Each row of a before or after table is a point. One or more steps were done to the points. Then noise was added and the rows were shuffled. The steps act on how far a point lies along the listed directions, d1 being the first. Write out the steps. A step turns or swaps two directions, mirrors them in a line or flattens them onto one, adds a multiple of one to another, or multiplies one. Angles are multiples of 10 degrees, from the lower direction toward the higher: turns from -170 to 170, lines from 10 to 170 but not 90. Use the fewest steps. Two steps may share a direction if one is a turn and the other turns, adds or multiplies; they go together, in the order done. Otherwise the lowest direction goes first.

Directions:
(1): [ 0.30 -0.10  0.63]
(2): [-0.64 -0.04  0.30]
Before (14 x 3)
[[-0.02  0.28 -0.79]
 [ 0.56 -0.01 -0.55]
 [ 0.15 -0.36  0.07]
 [ 0.15 -0.09 -0.09]
 [-0.83  0.05  0.26]
 [-0.27  0.18 -0.16]
 [-0.35 -0.43 -0.17]
 [-0.25 -0.18  0.08]
 [ 0.39  0.08 -0.84]
 [-0.82 -0.24  0.83]
 [-0.51 -0.37  0.88]
 [ 0.34  0.25 -0.05]
 [-0.23 -0.02  0.37]
 [ 0.29 -0.05 -0.44]]
After (14 x 3)
[[-0.32  0.17 -0.06]
 [ 0.34  0.02 -0.71]
 [-0.48 -0.28  1.04]
 [ 0.12 -0.07 -0.14]
 [-0.06 -0.03  0.43]
 [-0.17 -0.39  0.98]
 [-0.39 -0.44 -0.06]
 [ 0.28  0.28 -0.15]
 [ 0.12 -0.01 -0.50]
 [-0.21 -0.20  0.17]
 [-0.71  0.02  0.53]
 [-0.31  0.27 -0.73]
 [ 0.08  0.08 -0.92]
 [ 0.16 -0.35  0.04]]
Steps: turn d1 and d2 by -20 degrees

Directions:
(1): [-0.03  0.11  0.89 -0.22  0.35 -0.09]
(2): [-0.48 -0.59 -0.11 -0.50  0.00 -0.39]
(3): [-0.48 -0.30  0.35  0.43 -0.46  0.38]
(4): [ 0.61 -0.39  0.23  0.18 -0.42 -0.46]
(5): [ 0.05 -0.47 -0.08  0.53  0.69  0.00]
(6): [-0.40  0.41 -0.02  0.44 -0.02 -0.69]
Before (10 x 6)
[[-0.01 -0.11 -0.67 -0.36 -0.03 -0.05]
 [-0.10  0.02  0.33  1.04 -0.02 -0.27]
 [-0.22  0.02 -0.22 -0.50 -0.13  0.32]
 [ 0.02 -0.14  0.36  0.59  0.11 -0.35]
 [ 0.38  0.49 -0.20  0.00  0.03  0.20]
 [-0.03  0.02  0.65  0.62  0.16 -0.51]
 [ 0.39  0.10 -0.03 -0.14 -0.24 -0.27]
 [-0.16  0.39 -0.42 -0.64 -0.22  0.02]
 [ 0.43  0.16  0.14  0.11  0.44  0.06]
 [-0.12  0.46 -0.50 -0.27  0.33 -0.12]]
After (10 x 6)
[[ 0.65 -0.90  0.29  0.10  0.31  1.40]
 [ 0.25  0.22  0.10  0.31  0.62 -0.07]
 [-0.10  0.14 -0.63 -0.16 -0.25 -0.56]
 [-0.42  0.42 -0.09  0.10 -0.48 -0.81]
 [ 0.13  0.20 -0.17 -0.45  0.10  0.35]
 [ 0.53 -0.72  0.59 -0.36  0.47  1.16]
 [ 0.35  0.41 -0.20  0.34  0.15 -0.10]
 [ 0.53  0.03 -0.25 -0.12 -0.12 -0.55]
 [ 0.37 -0.60  0.26 -0.12  0.38  0.94]
 [ 0.02  0.39 -0.26 -0.37 -0.59 -0.66]]
Steps: add -0.5 times d2 to d5; turn d4 and d6 by -150 degrees; multiply d6 by 2

Directions:
(1): [ 0.07 -0.81 -0.17  0.17  0.39 -0.45  0.27 -0.57  0.14]
(2): [ 0.28 -0.61  0.17 -0.41  0.33  0.54 -0.61  0.26  0.09]
Before (14 x 9)
[[-0.11  0.22 -0.25 -0.02 -0.06  0.25  0.06  0.32  0.08]
 [ 0.27 -0.05  0.07 -0.64  0.12  0.88 -0.69  0.46  0.02]
 [-0.18 -0.78 -0.26 -0.19  0.53 -0.96  0.37 -0.56  0.32]
 [-0.07 -0.05  0.31 -0.25  0.04  0.04  0.20  0.06  0.05]
 [-0.20  0.25 -0.21  0.24 -0.13  0.09  0.38 -0.47 -0.05]
 [-0.39  0.71 -0.05  0.84 -0.40 -1.01  0.75 -0.32 -0.19]
 [ 0.22 -0.49  0.28 -0.35  0.35  0.20 -0.23 -0.03  0.02]
 [ 0.00 -0.76  0.01 -0.16  0.47 -0.01  0.18 -0.14  0.06]
 [-0.02 -0.66 -0.03  0.33  0.58 -0.62  0.53 -0.73  0.29]
 [ 0.31 -0.06  0.05 -0.46 -0.24  0.97 -0.84  0.59 -0.07]
 [ 0.38 -0.95  0.02 -0.64  0.52  0.32 -0.83  0.03  0.07]
 [-0.63  0.82 -0.03  0.26 -0.42 -0.55  0.63 -0.17  0.03]
 [-0.25  0.11 -0.36  0.12 -0.05 -0.71  0.66 -0.39 -0.26]
 [ 0.28  0.15  0.26 -0.61 -0.10  0.83 -0.65  0.55 -0.17]]
After (14 x 9)
[[ 0.20 -0.15  0.04 -0.28  0.02  0.23 -0.16 -0.04 -0.15]
 [ 0.13 -0.22 -0.01 -0.40  0.15  0.08 -0.47  0.06 -0.06]
 [ 0.12 -0.13  0.25 -0.26  0.14  0.10 -0.07 -0.01 -0.04]
 [-0.15  0.14 -0.15  0.12 -0.06  0.28  0.20 -0.33 -0.02]
 [-0.23  0.08 -0.06 -0.44  0.13 -0.39 -0.02  0.12  0.16]
 [ 0.13 -0.15 -0.13 -0.31  0.17  0.33 -0.19 -0.04  0.03]
 [-0.07 -0.03 -0.30  0.03  0.06  0.14  0.15  0.18  0.13]
 [-0.14  0.29  0.14  0.47 -0.13 -0.48  0.22 -0.01 -0.12]
 [-0.06  0.15  0.20  0.10  0.17 -0.03  0.11 -0.03  0.14]
 [-0.12 -0.12  0.10 -0.18  0.14  0.13  0.13  0.14 -0.04]
 [ 0.19 -0.32 -0.19 -0.10 -0.13  0.31 -0.28  0.02 -0.01]
 [-0.44  0.25  0.04  0.02 -0.12 -0.31  0.27 -0.13  0.13]
 [-0.14  0.16 -0.20 -0.16 -0.07 -0.28  0.26 -0.02 -0.28]
 [-0.07 -0.03  0.27 -0.22  0.04  0.03  0.22  0.01  0.05]]
Steps: multiply d1 by 0; multiply d2 by 0.4
